Rows are points. The points of each table are mixes of a few directions, plus a little noise. How many directions does each table use, and how many do they share? Where both have some left over, give the other angles between the two spaces (their principal angles), to ten degrees, smallest first.

First (6 x 2):
[[ 0.12  0.37]
 [ 0.01 -0.04]
 [ 0.20  0.52]
 [-0.33 -0.89]
 [-0.16 -0.46]
 [ 0.17  0.53]]
Second, 7 rows:
[[-0.20 -0.52]
 [-0.15 -0.40]
 [-0.05 -0.13]
 [-0.07 -0.20]
 [-0.13 -0.36]
 [ 0.37  1.07]
 [ 0.17  0.48]]
Directions: first 1, second 1, shared 1

First:
[[-0.37 -0.09 -0.32]
 [ 0.12  0.57  0.89]
 [ 0.44 -0.36 -0.29]
 [-0.19 -0.12 -0.29]]
Second, 5 rows:
[[ 0.24  0.46  0.74]
 [-0.18 -0.53 -0.73]
 [-0.04 -0.26 -0.31]
 [-0.37  0.41 -0.08]
 [ 0.36 -0.11  0.37]]
Directions: first 2, second 2, shared 1; angles 30

First:
[[ 0.14 -0.66  0.42  0.07]
 [ 0.04 -0.06  0.12  0.17]
 [-0.16  0.56 -0.40 -0.16]
 [-0.11  0.95 -0.13  0.62]
 [-0.06  0.14 -0.22 -0.23]
 [ 0.13 -0.95  0.18 -0.50]]
Second, 7 rows:
[[ 0.12 -0.52  0.32  0.05]
 [ 0.08 -0.35  0.21  0.03]
 [ 0.08 -0.35  0.21  0.04]
 [ 0.04 -0.16  0.10  0.02]
 [ 0.12 -0.50  0.30  0.05]
 [-0.09  0.40 -0.24 -0.04]
 [-0.35  1.47 -0.90 -0.14]]
Directions: first 2, second 1, shared 1

First (10 x 8):
[[-0.44  0.34  0.66  1.46  0.44  0.18  0.31  0.45]
 [ 0.04 -0.03 -0.05 -0.11 -0.04 -0.02 -0.02 -0.05]
 [-0.02  0.03  0.05  0.11  0.04  0.03  0.03  0.04]
 [ 0.16 -0.14 -0.25 -0.55 -0.17 -0.06 -0.12 -0.17]
 [ 0.32 -0.26 -0.48 -1.06 -0.31 -0.14 -0.23 -0.32]
 [-0.25  0.20  0.37  0.83  0.24  0.11  0.19  0.26]
 [ 0.20 -0.17 -0.30 -0.68 -0.22 -0.09 -0.15 -0.22]
 [-0.45  0.35  0.66  1.47  0.45  0.18  0.30  0.45]
 [ 0.20 -0.15 -0.29 -0.63 -0.19 -0.08 -0.13 -0.20]
 [ 0.25 -0.21 -0.40 -0.86 -0.26 -0.10 -0.19 -0.26]]
Second, 7 rows:
[[-0.77 -0.86 -0.17  0.46  0.34  0.76 -0.74  0.69]
 [ 0.53  0.50 -0.32 -0.44 -0.52 -0.38  0.31 -0.13]
 [-0.23 -0.06 -0.13  0.01 -0.13 -0.14 -0.14  0.16]
 [ 0.41  0.30  0.11 -0.16 -0.04 -0.12  0.29 -0.27]
 [ 0.15  0.27 -0.17 -0.21 -0.32 -0.34  0.11 -0.01]
 [ 0.00  0.34  0.66  0.12  0.27 -0.69  0.49 -0.68]
 [-0.04 -0.47  0.01  0.25  0.46  0.91 -0.31  0.28]]
Directions: first 1, second 3, shared 0; angles 50

First (7 x 9):
[[ 0.17 -0.12 -0.12 -0.63 -0.43 -0.08  0.39  0.02 -0.35]
 [ 0.13  0.36  0.14 -0.30  0.30 -0.18  0.11 -0.17  0.33]
 [ 0.21 -0.19  0.52  0.85  0.55  0.69 -0.76  0.44 -0.10]
 [-0.30  0.17 -0.46 -0.37 -0.50 -0.56  0.36 -0.36  0.08]
 [-0.36 -0.33  0.21  0.39  0.74  0.12  0.45 -0.05  0.63]
 [-0.10  0.25 -0.48 -0.54 -0.74 -0.53  0.19 -0.29 -0.18]
 [ 0.22 -0.12  0.27  0.60  0.02  0.49 -0.74  0.38 -0.38]]
Second:
[[ 0.58  0.48 -0.27 -1.12 -0.14  0.24  0.47  0.04 -0.05]
 [ 0.08 -0.30  0.26  0.95 -0.08  0.79 -0.18  0.48 -0.38]
 [-0.17 -0.19  0.44  0.11  0.22 -0.35  0.25 -0.11  0.10]
 [-0.32 -0.37  0.66  0.41  0.31 -0.44  0.25 -0.11  0.11]
 [-0.34  0.26 -0.69 -0.51 -0.09 -0.76 -0.46 -0.50  0.40]
 [ 0.19  0.03  0.28 -0.29  0.09  0.03  0.43  0.04 -0.04]
 [-0.04  0.08 -0.67  0.44 -0.33  0.47 -0.75  0.16 -0.14]]
Directions: first 4, second 3, shared 1; angles 30, 50

First, 9 rows:
[[ 0.36 -0.69  0.02 -0.46  1.04 -1.46  0.31  0.40 -0.24 -0.76 -0.48]
 [ 0.03 -0.16 -0.04  0.43 -1.05 -1.28 -0.45  1.02 -0.21 -0.19 -0.68]
 [ 0.06 -0.29  0.38 -0.10  0.23  0.37  0.14 -0.32  0.04  0.44  0.23]
 [-0.18  0.39  0.00 -0.11  0.14  0.44 -0.54 -0.03  0.22  0.34  0.29]
 [-0.05  0.02 -0.11  0.12 -0.38  0.62  0.10  0.18  0.14 -0.35  0.07]
 [-0.08  0.28  0.09 -0.09  0.27  0.15 -0.24 -0.39  0.03  0.53  0.23]
 [-0.07  0.13  0.19 -0.01 -0.01  0.06 -0.21 -0.26  0.00  0.61  0.14]
 [ 0.03  0.28 -0.47  0.11 -0.10  0.37  0.80 -0.46 -0.12 -0.52 -0.02]
 [-0.07  0.07 -0.05  0.07 -0.19  0.72  0.11 -0.11  0.14 -0.06  0.20]]
Second, 9 rows:
[[-0.16  0.04  0.13 -0.42  0.36 -0.57 -1.03  0.28  0.00  0.78  0.33]
 [ 0.23 -0.03  0.42  0.76 -0.20  0.63  1.13 -0.40  0.21 -0.85 -0.81]
 [ 0.11 -0.01  0.16  0.33 -0.10  0.29  0.52 -0.18  0.08 -0.39 -0.35]
 [-0.02 -0.03 -0.73 -0.22 -0.36  0.19  0.37  0.03 -0.25 -0.29  0.45]
 [ 0.05 -0.03 -0.41  0.05 -0.32  0.32  0.59 -0.09 -0.12 -0.45  0.10]
 [-0.13  0.06  0.78 -0.18  0.65 -0.69 -1.28  0.23  0.22  0.97 -0.10]
 [-0.12 -0.01 -0.64 -0.48 -0.13 -0.17 -0.29  0.20 -0.24  0.21  0.65]
 [-0.03  0.00 -0.15 -0.11 -0.03 -0.04 -0.07  0.05 -0.06  0.05  0.16]
 [ 0.06  0.01  0.46  0.28  0.14  0.05  0.07 -0.10  0.17 -0.05 -0.40]]
Directions: first 5, second 2, shared 1; angles 70

First, 8 rows:
[[-0.02  0.14 -0.12 -0.21 -0.18  0.04  0.21 -0.07  0.34 -0.22  0.36  0.41]
 [ 0.14 -0.25  0.38  0.40  0.33 -0.09 -0.42  0.14 -0.67  0.15 -0.61 -1.01]
 [-0.40  0.23 -0.64 -0.32 -0.19  0.01  0.66 -0.09  0.40  0.00  0.64  1.33]
 [ 0.08 -0.08  0.18  0.15  0.12 -0.04 -0.16  0.05 -0.27 -0.03 -0.20 -0.44]
 [ 0.52 -0.22  0.52 -0.01 -0.21  0.29 -0.94 -0.08  0.66  0.92 -0.93 -0.76]
 [ 0.31  0.26  0.21 -0.41 -0.44  0.13  0.07 -0.15  0.75 -0.82  0.65  0.08]
 [-0.32 -0.01 -0.28  0.15  0.23 -0.16  0.34  0.09 -0.52 -0.07  0.14  0.27]
 [-0.33 -0.07 -0.24  0.25  0.33 -0.18  0.26  0.12 -0.68  0.08 -0.05  0.11]]
Second:
[[ 0.53  0.40  0.42 -1.12  0.06  0.82 -1.00 -0.32  0.11 -1.31  0.17 -0.85]
 [ 0.53  0.13  0.12 -0.55 -0.05  0.36 -0.01 -0.23  0.51  0.09 -0.08 -0.33]
 [-0.03  0.12 -0.33 -0.19  0.07 -0.06  0.73 -0.08  0.09  0.05  0.35  0.45]
 [-0.59 -0.17 -0.06  0.60  0.02 -0.39 -0.23  0.23 -0.68 -0.28  0.08  0.28]
 [-0.41 -0.02 -0.15  0.30  0.06 -0.24  0.11  0.12 -0.43 -0.25  0.22  0.36]
 [-0.16 -0.30 -0.11  0.65 -0.10 -0.42  0.42  0.12  0.17  1.05 -0.36  0.28]
 [ 0.20  0.00 -0.12 -0.11 -0.03  0.02  0.48 -0.11  0.38  0.49 -0.05  0.09]
 [ 0.05 -0.27  0.17  0.43 -0.12 -0.17 -0.20  0.10  0.16  0.65 -0.48 -0.22]
 [ 0.23  0.28  0.32 -0.64  0.06  0.48 -0.74 -0.15 -0.05 -1.01  0.11 -0.49]
 [-0.41 -0.19 -0.24  0.64 -0.01 -0.45  0.50  0.21 -0.19  0.51  0.00  0.48]]
Directions: first 3, second 3, shared 1; angles 40, 50
